Every row gives one point. Examples show where two turns around zero, p and q, send a point. Where does a point land after both, in the order given? Backwards means that the second turn is done in reverse. Each puzzle has new turns, and all numbers are rounded.
(in the rows, 128 means zero)

Turn p:
[119 140 168] -> [160 121 156]
[149  99  96] -> [ 85 119 110]
[184 126 117] -> [114  82  97]
[126  84 158] -> [106 111 174]
[123 162 130] -> [159 136 115]
[ 67 156  99] -> [144 199 118]
Turn q:
[131  70 122] -> [183 111 120]
[ 73 123 136] -> [116  77 148]
[122 144 121] -> [110 126 123]
[167 172  86] -> [ 95 170  80]
[164 124 121] -> [142 159 113]
[110 134 182] -> [122 124 185]
Where do these land?
q, then p backwards: [116 163 187] -> [ 95  72 153]
q, then p backwards: [128 109  90] -> [155 157 113]
p, then q: [113 100 152] -> [129 126 168]
p, then q: [190 163  85] -> [152 103  52]
q, then p: [115  98 121] -> [103 106 126]
q, then p: [107 135 132] -> [120 134 148]

Turn p:
[164 127 105 116  87 163] -> [119 155 100 135  82 162]
[157 165 149  94 187 158] -> [131 107  66 114 181 157]
[104 113 138  85 108 136] -> [ 83 104 136 146 119 141]
[ 84 106 142 173 122  81] -> [143 127 198 129 136  87]
[198 133  96  84 111 138] -> [102 148  67  91  88 152]
[ 97  94 143 146 105 141] -> [134 115 174 153 111 141]
[142 191 136 163 150  98] -> [151 175 114 114 182  99]
[108 128  92 120 131 148] -> [131 113 107 158 108 113]
[ 99  95 151 171 152  88] -> [158 107 188 110 146  99]
Turn q:
[136 122 169  71 103 143] -> [122  98 186 167 133 123]
[181 111 160 102 155  89] -> [103  66 119 137 177 132]
[118 117 104 162  98 132] -> [132 146 112 111  94  98]
[151  91 116  71 177  94] -> [ 78  91 149  93 179 155]
[ 76 131 134 168 135 140] -> [123 188 107 145 114 128]
[105 175 122 149 101 123] -> [179 160 123 132 127 110]
[130 150  92 173 126 175] -> [160 147 100 112  73 150]
Where do these land?
q, then p: [171 124 138 168 123 112] -> [136 119 126 113  78  96]
q, then p: [ 69  82 108 171 166 128] -> [100 145  98 199 149  85]
p, then q: [ 51 145 127 148 140 140] -> [104 129  51 140 141 116]
q, then p backwards: [134 134 134 107 104 170] -> [110  88 124 148 108 141]
q, then p: [128 128  90 150 167 107] -> [108 105  78 145 119 118]
p, then q backwards: [176 139 171  92 127 132] -> [125 115  97 124 194 120]
q, then p: [157 178 118  75 100 151] -> [133 126 142  78 127 198]
p, then q: [138  94 138 112  96  83] -> [125 146 175 164 147 107]

Turn p:
[185 114 135 144  88 109 108 162] -> [147  98 137  91  88  99 160 160]
[ 84 152 105  85 128 182 120 171] -> [ 61 165  76 158 123 129 130 145]
[118 139 104 116 131 178 139 101] -> [129 143  86 144 138 152  93 139]
[ 92  82 128 118 178  86 125 138] -> [ 98 128 165 117 191 135 157 105]
[155 101  96 152  95 166 101  93] -> [142  91 106  96 120 152  85 172]
[114 120 120 158 103 115  76 106] -> [105  94 157 100 111 133  88 132]
[156 135 158 161 116 179 122 156] -> [143 125 133 160  93 128 134 190]
[127 147 142 159 101  90 171 133] -> [155  94 137 153 102 114 147  87]
[ 97 145 179  64 145  80 179 111] -> [140 188 141 138 131 151 169  43]
[150 145 114 123 196  93 139 110] -> [159 155 144 125 183  88 118 106]
Turn q:
[132 125 145 131  97 156 142 188] -> [130 145 158 169 138 173 107 148]
[135 113 145 137 123  99 160 174] -> [147 158 121 174 116 138 140 157]
[ 93 109 117  91 113 118 114  65] -> [127 131 161  83 135  66 138 106]
[ 82 148 130 132 167 126  64  87] -> [ 99  87  98  89 150  72  93 129]
[203  86 156 107 141 142 168 163] -> [189 143 137 125 114 196 164 169]
[140 130 156 171 123 144 171 147] -> [167 141 111 168 130 162 112 111]
[149 142 132  85 101  88  98  71] -> [102 171 125  59 135 101 156 118]
[ 87 146  90 188 128 144  78 107] -> [ 85  90 112 128 103 101  66  90]
[105 178  96 120 171 156 133 127] -> [ 99  66 114 141 160 130 144 108]
[155 103 113 115 114 107 152 152] -> [136 150 145 142  98 143 161 145]
Where do these land?
q, then p: [ 86  94 109 131 145 121  97  80] -> [122 124 152  65 123 130 155  89]
p, then q backwards: [146 135 108 116 157 132 153 146] -> [111 142 156 119 143 101 147 121]
q, then p: [111  95  89  81  76 142  90 125] -> [106 167 173 139  83 162 162  98]
q, then p: [140 186 173  74 142 111  83 119] -> [ 84 181 103 152 189 100 142 109]
q, then p: [156 109 118 107 121 141 184  93] -> [198 147 110 132 118 150 134 122]
p, then q: [107 189 165 165 157 169 147 139] -> [113 151  71 152 103 145  65 107]
p, then q: [109 110 124 145 122  85 161 116] -> [178 120 128  97 117 114 133 112]
q, then p: [174 118  85 183  75  85 142 150] -> [123  91  92 155  49 142  79 112]
q, then p backwards: [112 131 149 181 158 115 142 175] -> [124 159 110 155 125 188 164 126]
p, then q: [170 149 151 104 153 125 109 159] -> [104 165 100 156 152 139 160 134]
q, then p: [ 99  90 135 122 101 180 100 107] -> [124 170 180  89 107 143 136 142]

Turn p:
[134  72 165 150 161  98 147 121 119 170  83] -> [124 130 132 117  86 195 142 178 139 166 102]
[161 162 108 120  89  92 148 126 102 101 107] -> [ 98 171 101 164 147  97 128 159 103 125 141]
[114  93 129 153 135 149  87 105 120 124 115] -> [140 117 168 143  85 131 144 107 127 142 115]
[163 166 120 124 105 109 109 159 124 111 175] -> [160 120 118 148 176  85 113 147 109 117 153]
[127 120 160  95 123  95 164  91 158 147  90] -> [ 66 115  98  99 110 158 151 158 122 136 140]
[ 77 110  95  82  92 132 106 142 139  97 169] -> [134  91  93 167 148 123 138  53 122 110 143]
[ 83 164  87 151 162 111  76 132 156 171 163] -> [132  69 166 117 171 122  87 100 100 133  71]
[158  88  91  86 159 184  77 158 171 140 123] -> [170  74 122 129  82 112 131 121 157  51  92]
[125 147  79 113 161 118 165 159 163 166 135] -> [118 113  87 100 159 132  85 134 147 107  75]
[169 169 163 167 114 150 164 162 106 175  88] -> [151 199 131  76 116 141  94 180  96 120 133]
[113 148 167 161 136 152 146 158 121  81 126] -> [137 163 158 127 133 141  92 117 156 130 180]
[180  88 154 161  77 117 164  80 117 105 123] -> [124 160 101 133  79  94 161 161 130 192 167]
[ 94 108 134  71 125 118 139  63  93 106 157] -> [ 93 121 119 139 156 133 214  88 142 145 139]
[ 95 159 140 158 152 167  99 135 102  95 138] -> [144 149 197 133 144 126 112  89 140 119 143]
Turn q:
[155 140  94 146 138 147  95 114 156 151 122] -> [155 160 114 129 124 143 153 135 159 107 163]
[139 108 136 113 134 121 104  83 168 146  51] -> [139 174 125 113 136 122 198 117 170 147  88]
[141  78 167 103 164 155 123 118 188 176 111] -> [147 117 149 119 160  94 190 177 181 155 123]
[115 156 111 158  74  67 119 138 106 165 111] -> [161 140  80 172 132 132 123  64  92 143 125]
[ 77 167 150 172 116 101 134  96 127 147 104] -> [119 150 120 191 149 158 156 111  88 131  99]
[ 82 138  88 126  92 124 142 164 108  81 174] -> [108  92  85 128 113 139  59 129  97  88 115]
[ 97 172 120 106 101 124 161 118  75 150 132] -> [127  99 119 139  90 139 143 106  55 125 122]
[166 119 164 113 138 178 126 170 143  80 144] -> [129 125 176 111 100 111  77 177 166 135 127]
[117 107 102 148 128 146 149 159  58 102 154] -> [119  80 136  99 127 175  73 111 105 126 144]
[142 113 144 116 141 110  65  84 138 155 123] -> [115 174 101 118 142 117 170 138 144 171 153]
[162 108 153  91 212 142 139 157 167 103 126] -> [131 140 195  77 159  79 124 176 154 112 128]
[144 130 106 144  99 120 178 135 102  80 185] -> [ 86  85 136 140 104 126  70  93 125  94 149]
Where do these land?
p, then q: [132 117 147 107 104  95 102 159 157  89 158] -> [107 104 115 124 166 143  97 126 162 126 179]
p, then q: [172 148  95  86 128  84 109 101  80 167 150] -> [159 114 188  94 171 136 113  80  95 106 103]
q, then p backwards: [152 101  74 109 170 133 157 149 122  92 184] -> [132 187 158 102 144 159 127 140 203 120 133]
p, then q backwards: [157 139 134 163 115 137  93 167 127  72 134] -> [173 167 146 151 127 127 132 173 151 140 163]
q, then p: [124 114  96  85  95 175 126 118  93 134 101] -> [129 145  62 126  92 116 159 107 112 100 130]
p, then q backwards: [ 68 175 119 120 159  98 111 109 165 159  99] -> [ 85 102 135 138 151 122 178 116  83  68 138]
p, then q: [137 122 126 152  91 152 158 147  87 183 137] -> [162 148 144 104  70 122 148  99 100 117 157]
q, then p: [157  87 147 123 130 172 172  95 168 135 112] -> [106 103  87  97  90 162 101 134 152 148 170]
q, then p: [ 96 134 142 160 102 116 142  92  88 141 178] -> [160 146 149 126 122 139 135  71 132 178  94]
q, then p backwards: [ 99 172 126 125 159  83 171 106 162 140  99] -> [130 164  86  85 118 141  87 112  73 135 124]
p, then q backwards: [ 94 182 139 124 165 128 133 107 161 152 124] -> [119  89 122 122 173 124 156 125 100  80 133]
q, then p: [156  94 161  98 169 170  75 148 110 122  86] -> [144 107  95  75 145 155 132 162 100  58 138]
q, then p: [162 101 174 177 129 132 168 182 127  78  97] -> [124  77 194 102  71 151 136 165 105 119 159]
p, then q: [ 85 106 111 163  77 118  75 113 144 129 133] -> [107 112 109 142 130 168 156  85 130 189 154]

Turn p:
[167 129 143 114 106 138 136 132 117 113 132 123] -> [143 114 161 119 102 128 118 118 122 147 122 138]
[104 114 124  92 129 105 136 117  93 154 113 121] -> [ 93 106 136 164 150 116 121 111 108 127 145 112]
[168 139 137 145 136 153 146 124 126 146 152 144] -> [141 146 151 111 134 150 134 104 138 142  91 140]
[157 114 141 124 145 160 120 142 156 125 144 116] -> [149 157 131  97 100 119 139 102 123 128 121 125]
[ 97 121 150 132 116 106 120  92 119 138  99 119] -> [107 117 138 132 159 118 106 153 105  97 145 130]
[136 135  97 142 139 155 107 121 130 102 143 124] -> [125 142 106 115 107 132 135 121 154 131 134 165]
[ 97 145 131 112 132  96 133 111 109 151 106 102] -> [108 105 125 141 169 122 100 124 123 120 157 109]
[116 128 113 139 113 138 125 137 159 118 173 126] -> [139 157 115 133 107 107 125 139 166 126 109 126]
[182 116 112 150 121 128 142 144 144 130 130 121] -> [154 148 154 125  98 169 135 119 140 132 130 123]
[139 133 127 135 141 113 101 137 143 103 159 151] -> [111 137 106 103  99 134 133 148 142 144 107 121]
[177 148 117 119 111 163 134 139 163 127 131 152] -> [160 124 159  99 107 132 169 118 161 139 113 134]
[ 97 103 131 124 119 116 121 124 100 155  97 139] -> [106 107 127 162 147 128 134 131  97  97 130 124]
[ 86 134 134 119 145  99 126 129 116 142  90 123] -> [114 104 104 140 166 125 125 138 104 116 154 106]
[105 121 117 139 149 133 146 125 151  78 148 143] -> [132 165 100 128 123 111 142 163 132 161 132 144]
[ 94 138 146 132 119 118 129 147  93 140 103 116] -> [138  92 108 152 152 127 105 127 103 115 129 123]
Turn q:
[125  98 134 158 129  98 143 141 110 109 124 105] -> [135  95 130 159 146 115 147 123 105 140 116 151]
[120 141 132 106 112 146 170  98 158 120 106 144] -> [116 162 123 105 114  95 133 124 165 118 100 142]
[140 141 111  98 107 119 138 134 147 103 112 135] -> [124 130 120 131  89 129 139 141 146 105 102 132]
[130 147 154 117 143 124 104 134 102 146  99 156] -> [101 125 141 101 112 138 137 119 117 117 175 137]
[135 144 106 128 134 147 146 118 147 137 133 157] -> [130 162 124 109 120 146 112 128 146 137 114 140]
[100  75 125 135 169 104 124 120 114 137 146 101] -> [157 116 151 160 145  98 126 143 103 175 150 128]
[118 141 144 116 105 127 127 119 154 129 139 150] -> [106 137 127 100 118 121 127 132 132 129 105 106]
[131 112 109 149 112 101 148 155 131 117 153 116] -> [128 114 115 165 135 141 132 135 108 144  90 133]
[140 109 126 130 116 146 144 128 135 111 139 139] -> [140 127  98 118 132 127 135 133 138 138 110 133]
[155 124 127 127 123 122 151 140 144  91 155 122] -> [140 111 107 143 118 141 147 119 148 145  91 121]
[171 142 132 112 116 138  95 116  92 173 105 128] -> [109 113 107 119 113 137  85 113 130  97 184 131]
[123 140 125 132 129 147  69 120 109 145 103 135] -> [134 121 143  98 135 141 108 139 112  91 171 122]
[139 129 132 125 125 146 143 154 170 133 130 127] -> [140 159 107 128 114 133 138 106 121 125 105 112]
[ 98 136 128 159 156 115 112 108 124 121 143  94] -> [146 115 179 143 165 124 122 123 126 137 129 117]
[ 97 141 137 128 145 141 105 136  83 148 132 112] -> [115 131 147 139 163 136 133 139 122 121 179 115]
Where do these land?
q, then p: [121 114 126 134 125 147 110  80 143 143 164 120] -> [107 124 117  94 109 133 120  99 127 108 149  93]
q, then p: [109 127 131 130 109 139 118 131 150 113 101 110] -> [134 117 131 122 118 138 115 146 113 160 152 130]
q, then p: [145 118  83 137 118 124 150 116 144 128 111 144] -> [128  90 131 117 117 146 165 146 134 115 120 135]
q, then p: [170 141 140 141 154 111 134 155 127 121 137 132] -> [127 149 162 139 144 119 137 119 132 106 118 165]
p, then q backwards: [119 148 136 116 148 135 124 118 139 142 225 140] -> [124 143 145 119 100 137 192  86 179 139 160 139]
q, then p: [142 121 144 103 139 143 144 148 103 137 114 137] -> [124 145 131 152 136 122 130 135 168 144 112 130]
p, then q: [158 156 127 132 154 122 126 137 142 137 103 146] -> [143 158 101 140 122 109 131 125 157 138 146 120]
q, then p: [115 104 131 134 148 115 131 135 139 136 117 132] -> [119 111 143 135 140 145 115 123 123 135 109 123]
q, then p backwards: [131 117 109 103 138 114 139 154 128 145 113 126] -> [123  88 111 133 124 129 131 138 122 104 130 122]
q, then p: [112 128 127 133  93 110 116 125 125 138 117 126] -> [120 113 100 141 118 125 119 141 105 130 136 130]
p, then q: [131 132 126 138 144 172 116 148  84 126 120 121] -> [134 122 117  95 126 128  99 154 145 138 134 169]
p, then q: [120 148 139 138  81 116 150 118 147 136 128  97] -> [151  96 131 119 108 143 140  95 108 130 127  95]
p, then q: [132 112 127 130  85 110 131 135 148 113 112 144] -> [120 115  95 141 136 134 158 110 105 121 112 121]
q, then p: [109 125 134 124 141 144 149 142 104 137 120 144] -> [129 132 115 136 153 126 135 124 147 153 107 120]
p, then q: [108 129 138 126 144 118  82  79  99  68 138 100] -> [100 132 146 111 114 154 125 208  95 139 137 102]
